Each row of a before or after table is a point. The points were changed in one or more steps. Then noise was added and the rows were shuffled. The steps act on columns, c1 being the first. Write out the steps. A step turns or swaps two columns, mirrors them in a line or flattens them onto one, adds a multiple of one to another, or multiplies or shifts one. Angles are multiples of 10 degrees, from the lower column toward the higher: turns from -170 to 170, lines from 10 to 170 but not 90. Use the fewest steps. Two steps may share a column if one is a turn and the other turns, adds or multiplies; they go together, in the order done. Otherwise the lowest column goes first.
(in the rows, 128 means zero)

Before (11 x 3)
[[ 80 154  39]
 [210 146 186]
 [ 69  94  78]
 [129 184 122]
 [110 111 120]
 [202  89 118]
 [175 112  95]
 [154 111 114]
 [132  64 131]
 [123 145 149]
 [123 105  82]]
After (11 x 3)
[[202  87  99]
 [ 83 153  53]
 [210 148 195]
 [122 105  70]
 [ 70  95  62]
 [175 111  86]
 [131  63 101]
 [153 110 105]
 [130 184 150]
 [124 145 158]
 [111 111 112]]
Steps: add 0.5 times c2 to c3

Before (12 x 6)
[[160  76  77  84 167 119]
 [ 98 186 182 137 163  57]
 [ 83 243 115  19 119 125]
 [170 109  79 195 160 102]
 [144 150  54 129 135 150]
 [125 106 120 155 112 104]
 [ 87 133  96 112 119 145]
 [123 141 117 194 157 127]
 [206 132 210 121 128 125]
 [179  63 137  78 125 150]
 [108 104 155 107 227 139]
 [ 88 135 115 121  84 151]]
After (12 x 6)
[[167 114 107 197 163 100]
 [157  80 107  87 167 119]
 [ 98 186 150 141 161  57]
 [126 139 121 193 161 126]
 [ 89 136 125 120  81 146]
 [143 151  97 128 138 145]
 [ 90 133 113 107 119 141]
 [106 103 136 109 227 140]
 [181  65 131  79 127 154]
 [ 85 245 121  18 121 124]
 [207 133 161 121 133 128]
 [124 105 129 149 110 104]]
Steps: multiply c3 by 0.4

Before (9 x 9)
[[ 81 168  89 125 199  38  74  79  95]
 [176 116  92 138  87  82 123 105 130]
 [188  91 107 126 140 169 178 135 172]
 [193 107 183 126 117 133 156 105 136]
 [225  73 145 150 152 156  82 148 132]
 [117 135 111 175 143  98 103 132  44]
 [193 130 139 145 101 199 111 115 165]
 [125 180  62  95 192  60  82  68  21]
 [144  70 111 139 113 137 133  54 125]]
After (9 x 9)
[[191 109 165 126 116 129 158 147 138]
 [144  70 117 137 110 145 135 178 126]
 [124 178  83  94 190 213  81 152  24]
 [ 82 170 101 126 200 229  74 137  96]
 [117 134 117 175 141 156 102 119  45]
 [223  72 138 151 151  97  82 124 135]
 [176 118 104 139  87 181 123 131 129]
 [187  91 111 126 138  88 177 132 173]
 [196 129 135 147 100  64 111 152 165]]
Steps: multiply c3 by 0.7; turn c6 and c8 by 160 degrees; multiply c8 by 0.7

Before (9 x 12)
[[ 28  51 125 108 169 138  75 147 201 146 129 108]
 [119  36  82 122  40 189 121 112  36 117 135 178]
 [108  37 104 155 179 103  91 165  94  71 132 138]
 [177  93 138 218 138 109 131 209 135  94 178 119]
 [ 69  94 175 116  76 122 142 107  76 154 108 228]
 [109 153 148  88 113 126 163 141 141 156 116 138]
 [ 92  99  56 148  74 108 158 196 163 103  88  88]
 [ 81 115 106 134 142 193 171  91 149 180  62 182]
 [123 103 174 157 129 129 123 109  96 146  89 128]]
After (9 x 12)
[[121  37  95 123 173 189  95 111  80  49 137  55]
 [120 102 167 156 130 122 154 103  93 113  92 127]
 [105 153 107  90 139 127 168 140 110 152 121 113]
 [179  91 158 214 125 111 135 210 158 110 177 141]
 [ 94 100  36 146 175 107 102 193 173 141  84  98]
 [107  38 125 154  95 106  82 163 146  65 133 165]
 [ 64  91 126 117 128 124 172 107  76 108 108  61]
 [ 27  51 111 112 108 139  85 149 159 199 132 164]
 [ 82 116  61 133 105 196 147  94 106 171  61 122]]
Steps: turn c3 and c7 by 40 degrees; add 0.5 times c1 to c3; multiply c12 by 0.4; turn c5 and c12 by 130 degrees; turn c9 and c10 by 50 degrees

Before (9 x 18)
[[131 184 152 174 157 161 141 156  94 171 158 140 134  62 217  77 157 163]
 [145 122 105 117 168 157 106 125 217 158 110 143 202 165  92 138  82 104]
 [ 72  72 167 146 124 121 153 190  85 109 196 174 138 147 162 172 212 161]
 [162 156  79 142 131 209 113 115 172 139  64 143 211 155 109 172 114 151]
 [ 86 151 181 200 138 149 139 168 100  99 117 158 160  56 234  87 180 121]
 [ 94  55 153  90 113 115 148 158 113 110 143 168  81 128 157 151 235 137]
 [150 208 164 152 126 155  90 170 172 164 104 103 195  64 155 134 135 119]
 [ 74 128 133  65  80 127  68 136 123  78 187 196  84 106 127 190 160  94]
 [124 167 138 144 125 179  69 141 123 174  92 120 197 134 104 109 128  72]]
After (9 x 18)
[[173 155  76 145 129 205 118 114 171 133  34 145 210 154 110 160 114 150]
 [ 72 149 183 204 140 148 141 171  97  96 156 160 163  56 234 103 177 121]
 [118 170 136 143 124 178  69 139 125 176  98 122 197 135 102 114 128  71]
 [ 94  71 165 150 126 120 149 186  83 105 221 175 136 143 160 189 208 160]
 [106  57 154  92 112 120 145 158 118 114 164 169  80 126 158 161 231 137]
 [150 210 161 153 127 154  94 176 172 162  87 103 193  64 151 121 135 121]
 [146 120 104 119 169 156 106 123 216 160  99 148 200 170  93 129  83 104]
 [ 97 127 133  68  77 130  66 133 121  78 209 189  89 111 130 204 160  94]
 [112 180 150 173 158 156 142 157  94 175 172 145 133  67 213  78 156 161]]
Steps: turn c1 and c16 by -20 degrees; add -0.7 times c1 to c11

Before (10 x 24)
[[ 86 144 106  80 111  96 144 135 156 119  86 140  77 131 183 180 102 122
   71 161 138 148 178 138]
 [108  97  30 192 177 165  88  91 110 156 127 154 125 147 191  70 120 191
  156 167 203  68  73 178]
 [196  98 104 100 109 163  85  77 174 127 134  82 105  86 110 103 145 109
  164 126 168 123 110 194]
 [158 220 124 145 110 175 179 109  52 203 144  93 172 151 140 119 119 218
  154 119 136  33  86 192]
 [171 150  73 121 130  48 103 161 152 129  66 154  98  83 196 172 143 189
  175 192 223 108  69  79]
 [ 62 155 137  95  85 162  73 118 105 116 175  57 120 126 100 173 141 192
  122 184 175 162 148  69]
 [108 202 118 171  95 127 146 146 143 115 153 151  85 145 132  89 157 132
  126 143 170  41  88  95]
 [197  96  95 151  88 131  54 168  88  95  75 165 109  35 101  74 113 154
  112 100 150 140 108  92]
 [101 146  73 161 112 160  56 183  94 144  89  99  79  67 103  95 107 137
   69 139 195  39 149 113]
 [134 166  65  80 173  81  81 102  87 136 157 135 165  55 164 129 135 161
   86  98 132 129 174 159]]
After (10 x 24)
[[100 104  77 162 113 157  80 184 138 144  90 155  81 208 102 210 109 114
   70 160 195  79 150 116]
 [195 138  94 152  88 129  49 169 164  95  76  75 108 217 101 105 114  88
  111 142 150  77 106  99]
 [111 180  30 191 175 166 154  92  89 157 127 114 126 163 192 174 121  76
  156 168 202  63  74 163]
 [158  82 122 143 109 175 142 111 150 203 146 197 174  74 139 222 119  24
  154 180 138 102  88 210]
 [ 62  75 136  95  82 160 137 118  78 118 176 181 120 182 100 103 140  78
  123 182 175 176 152  71]
 [133 109  68  77 175  81  64 105 161 138 159 135 163 189 164 129 135  83
   86 140 132 128 172 173]
 [170  86  74 121 129  46  89 159  45 128  65  90 100 161 196 157 141  91
  176 150 223 168  71 106]
 [ 84 120 105  82 111  95 129 137  91 122  87 125  77 111 182 119 102 148
   69 124 136 182 179 147]
 [198 187 105 102 109 162  91  76 110 126 135 186 108 178 109 128 147 155
  166  93 170 103 110 152]
 [110  46 116 171  95 123 139 144 105 114 154 112  85 108 131 207 159 134
  125 127 171  74  86 144]]
Steps: turn c2 and c24 by -150 degrees; turn c12 and c24 by 160 degrees; turn c7 and c14 by -100 degrees; turn c9 and c20 by -50 degrees; turn c9 and c18 by 160 degrees; turn c16 and c22 by 80 degrees
